Every row gives one point. Examples show where two turns around zero, p and q, send a point. Where does a point land after both, in the order given? Backwards means that the second turn is done in reverse. Each puzzle has new turns, and all numbers are rounded.
In the rows, 128 means zero.

Turn p:
[ 99 160] -> [164 152]
[108 109] -> [112 151]
[177 114] -> [107  82]
Turn q:
[121 130] -> [125 122]
[138 158] -> [101 144]
[128  85] -> [170 119]
[159  92] -> [169 151]
[ 93 176] -> [ 74 103]
Where do these land?
q, then p: [134  92] -> [121  92]
q, then p backwards: [137 112] -> [120 144]
p, then q backwards: [138 115] -> [117 140]
q, then p: [ 88 124] -> [ 89 138]
p, then q backwards: [143 198] -> [117  57]

Turn p:
[110 181 144] -> [ 79 151 107]
[110 143  80] -> [102  82 122]
[161  99 148] -> [173 146 128]
[131  88 141] -> [159 134 155]
Turn q:
[118 147 102] -> [114 135  98]
[140 116  79] -> [146 108  84]
[146 159 105] -> [136 156  97]
[140 111 163] -> [143 126 166]
[101 148 118] -> [ 96 134 114]
[123  87 201] -> [133 109 209]
Where do these land?
q, then p: [ 98 104 187] -> [127 187 167]
p, then q: [128 159 125] -> [108 117 107]
q, then p: [147 118 133] -> [144 136 115]
q, then p backwards: [139 131  67] -> [179 158 109]

Turn p:
[118  67 142  93] -> [167 112  85  88]
[ 79 125 135 138] -> [ 97 149 105 103]
[124 158 134 166] -> [ 87 130 154 135]
[159 135  96  96] -> [167 132 128 167]
[134 115 140 106] -> [153 126 126 114]
[154 126 115 169] -> [105  92 139 152]
[128 170 133 128] -> [119 154 158 138]
Turn q:
[129  97 111 132] -> [141 138 151 150]
[132 137 135 102] -> [126 105 133 112]
[112  84 136 138] -> [109 146 159 155]
[147 112 141 143] -> [127 155 142 118]
[136 113 112 134] -> [145 138 138 138]
[111 225 133 120] -> [120  87  44  97]
Where do these land?
p, then q: [145 121  88 117] -> [151 165 120 136]
q, then p backwards: [140 169 168 122] -> [ 89  97 155 143]
p, then q: [114  80 170 124] -> [148  84 172 126]
q, then p: [116 145  78 119] -> [127  79 123 152]
p, then q backwards: [121 116 167 115] -> [166 139 142 115]
q, then p backwards: [142 157 128 161] -> [ 94 114 120 102]
p, then q: [118 107  98 138] -> [149 136 124 160]

Turn p:
[111 171  92 131 127  87] -> [111 172 161 133 148  91]
[106  93 136 111 130  84] -> [114 107 158 170 148 145]
[151  92 133 141  90 142] -> [161 105 124 146  87 132]
[176 129 183  88 142 123] -> [174  92 133  96 169 160]
[158 124 103 158 130 147] -> [139 120 102 122 107  90]
[110 127 104 127 119 158] -> [104 135 125 117  94 127]
[119 140 160 113  90 112] -> [155 149 155 137 129 162]
[ 68 138 138 180 204 184] -> [ 56 154  32 122 140 141]
[154 138 104 105 119 115] -> [139 120 160 110 128 104]
Turn q:
[115 146 127 102 118  91] -> [146 110 116  86 129 135]
[115 144 114 187 118  77] -> [158 172  78 119 107 159]
[165 172 134 135 128 159] -> [145  99 135 167  89 116]
[182  87 151 151 139 126] -> [146 140 150 180 163 158]
[109 136  90  81 111 142] -> [103  92 107 102 137  90]
[150 126 124 144 170  99] -> [125 125 121 141 126 184]
[102  84 145 122 167 156] -> [ 77 150 171 127 145 135]
[ 86 129 139 101  74 173] -> [124 135 146 102 129  48]
Where do these land?
p, then q: [ 93  98 149 114 135 145] -> [ 95 153 134 137 125  92]
p, then q backwards: [154 110 132 156 155  40] -> [194  80 126 113  81 164]
q, then p backwards: [150 126 149  97 154 108] -> [134 109 151  84 127 120]
p, then q: [151  93 153 146 136 114] -> [116 144 113 167 150 146]
p, then q: [ 98 146 136 119 123 140] -> [120 119 136 120 102 104]
p, then q: [100 142 139 155  31 137] -> [198 123 119 167  83  76]
q, then p: [140 143  72 117 114 155] -> [100 122 143 177 116  97]
p, then q: [137 105  92 131 160 143] -> [118 147 109  93 161 135]
p, then q: [128 187 131 118 142 169] -> [115  66 126  96 116 112]

Turn p:
[112 125 107 138 123 118 126 128] -> [126 109 114 136 134 140 122 118]
[137 156 116 134 117 121 120 128] -> [122 144 116 141 119 153 129 126]
[142 135 121 109 129 115 110 112] -> [141 128 121 120 101 143 134 139]
[142 126 192 129 130 167 159 120] -> [107 156 182 120 146  92 148 154]
[124 114 173 123 120 159 129 152] -> [113 151 143 111 150  90 112 149]
[139 117 119 148 138 120 106 130] -> [156 125 126 143 131 136 112 131]
[ 31 126 119 139 124 111 130 120] -> [ 77  56  95 152 136 112 113 129]
[152 117 109 126 110 117 127 124] -> [148 132 120 113 136 154 136 124]
[145 125 107 119 147 148 134 132] -> [140 135 146 117 115 130 121 100]
[154 138 118 116 142 104 139 136] -> [149 144 116 130 113 129 152 110]
Turn q:
[190 103 119 124 105 107  96 119] -> [166 151 143 141 115 137  96  73]
[138 120 119 141 119 166 131 106] -> [138 118  96 153 147 124 114 124]
[113  92 131 125 140 149 128 119] -> [107 126 106 129 125 123  94 139]
[ 95 122 121 123 107 114 158 126] -> [ 93 139 118 118 141 154 146 129]
[110 121 118  79 141 133 142 145] -> [ 99 132 108  92 110 105 138 120]
[121 160 132 143 128 116 107 124] -> [139 135 154 146 131 121 148 144]
[131 129 106 136 142 115 124 139] -> [117 113 150 130 127 121 128 115]
[140 144 149 119 128 144 117 165] -> [153 114 122 121  90 123 144 137]
[113 160 156 160 141 108 150 110] -> [138 124 154 119 164 145 144 170]
Where do these land?
q, then p: [129 119 134 125  90 124 105 129] -> [106 144 141 142 135 159 124 128]
q, then p backwards: [151 135 140 114 133 123 147 110] -> [147  99 123 122 117 128 130 145]
p, then q backwards: [ 99 117 110 125 113 106 158 186] -> [139 120  85  94 120 162 160  99]
q, then p: [112 126 148 133 138 145 131 111] -> [137 138 109 134 125 120 109 109]
p, then q: [141 121 117 146 121 166 119 102] -> [152 132 109 129 103 119 114 161]
q, then p: [137  94 122 129 131 141  98  99] -> [141 127 115 160 115 153 104 149]
q, then p: [117 157 119 130 142 100 146 125] -> [120 126 136 126 122  87 151 126]
p, then q: [130 152 137 143 155  94 150 173] -> [127 117 168 142 182 140 142 117]
p, then q: [136 129 125 106 128 153  97 117] -> [141 150 113 137  95 125 142 125]

Turn p:
[137  97 127 154 138 116 136 128 141 128 126] -> [153 107 140 117 140 144 117 113 133 120 132]
[100 108 139 129 155 115 117 140 107 120 165] -> [154 126 143 142 153 111 122 143 101 152 156]
[139 148 104 144  96  97 104 120 135 109 139] -> [ 93 107 135 114 105 112 109 102 136 141 152]
[110 143 111 115 148 141 134 151 112 123 132] -> [109 138 116 142 151 133 137 144 101 130 133]
[116 109 133 110 130 108 137 109 158 158 130] -> [162 132 119 138 122 117 120  94 123 133 101]
[104 111 144 139  95 143 123 142 141 132 115] -> [145 138 113 107 104 138  96 147 124 123 125]
[138 137 150 101 146 126 139 132 131 119 115] -> [135 155 124 134 130 139 160 123 136 134 129]
[142 114 127 106 144 147 116 126 125 126 116] -> [129 146 127 115 154 125 139 134 142 131 113]
[142 149 137 149 117 108 129 117 119 158 108] -> [126  98 113 149 103 133 131 126 158 128 122]
[117 155 106 121 116 148 119 100 129 101 126] -> [ 94 131 124 104 115  99 145 130 113 115 126]
[140 138 142 147 154 155 133 164 110 133 154] -> [122 123 158 148 144 159 135 169 116 140 129]
[151 127 116 121  96 134 149 108 129 129 111] -> [113 137 127 125 113 125 123 112 152  91 116]
Turn q:
[134 145 143 119 134 129 117 122 102 111 118] -> [124 116 141 146 139 139 135 131 157 133 122]
[128 138 144 123 136 129 115 122 146 143 143] -> [138 140 153 121 136 137 127 135 114 119 122]
[145 122 116 114 135 110 133 113 142 135 142] -> [154 140 124 105 143 120 136 129 127 132 132]
[145 109 147 120 112 114 130 139 135 136 120] -> [149 131 116 148 128 130 145 121 108 136 119]
[103 126 125 144 138 115 225 126 137 134 138] -> [128 129  74 105 147 158  82  82 113 114 166]
[132 132 143 125 130 113 105 121  73 150 140] -> [158 130 142 141 106 147 117 134 168 135  99]
[ 89 127 115 133 122 129 116 129 135 105 101] -> [ 80 135 125 126 116 121 145 113 134 122 125]
[106  97 116 116 138 164 154 158 136 109 109] -> [105 108 100 144 117 106 134 117 118  86 158]
[145 131 119 123 122 145 109 128 137 144 105] -> [126 109 132 121 119 128 151 154 115 130 118]
[133 134 122 128 106 145 108 119 130 119 143] -> [125 128 154 128 115 118 133 138 127 147 142]
[140 143 115 132 127 121 119 148 144 129 140] -> [125 146 125 128 137 120 122 156 117 135 130]
[136 131 132 158 137 123 105 112 119 121 136] -> [125 123 149 123 133 114 110 127 137 146 103]
Where do these land?
q, then p: [123 105 146 157 162 117 142 148 129 132 117] -> [120 105 106  95 150 110 140 125 142 125 147]
q, then p: [163 139 124 140 142 151 106 133 129 128 133] -> [150 133 123 133 145 155 114 132 142 151 144]
q, then p: [142 136 111 133 128 147 112 158 103 129 132] -> [125 123 124 119 124 156  91 127 125 145 141]
q, then p: [148 124 134 157 151 137 159 123 108 133 139] -> [133 121 135 100 160 113 117 124 151 151 119]
q, then p: [125 119 129  80 114 103 129 126 141 133 126] -> [104 130 149 150 118 141 152 117 119  99 122]
p, then q backwards: [117 137 133 116 119  95 120 102 133 112 128] -> [121  92 111 124 108 129 134 118 128 111 136]
p, then q: [135 145 141 123 107 144 115 151 131 116 152] -> [120 143 144 148 107 159 123 139 119 122 127]
p, then q: [116 124 131 115 101 101 141 117 155 130  94] -> [124 124 137  95 124 120 153 135 137 165 150]
p, then q: [132  99 124 157 144 141 141 122 105 108 125] -> [143 129 131 155 156  99 122 123 134 108 140]
p, then q: [105 126 119 133 127  88 133 109 140 140 130] -> [150 123 128 104 117 110 131 114 140 158 116]
p, then q: [112 113 114 114 100 115 133 111 155 138 131] -> [126 129 142 114 127 129 157 127 150 160 114]
q, then p: [128 150 117 114 144 185 101 138 130 121 143] -> [155 153 147 124 118 152 110 139 111 155 168]
p, then q: [132 154 121 132 145 155 135 146 115 124 127] -> [108 122 113 143 117 134 107 124 131 102 138]
p, then q: [114 120 149 122 109 112 124 108 120 149 118] -> [131 139 116 119 132 115 138 141 113 164 120]
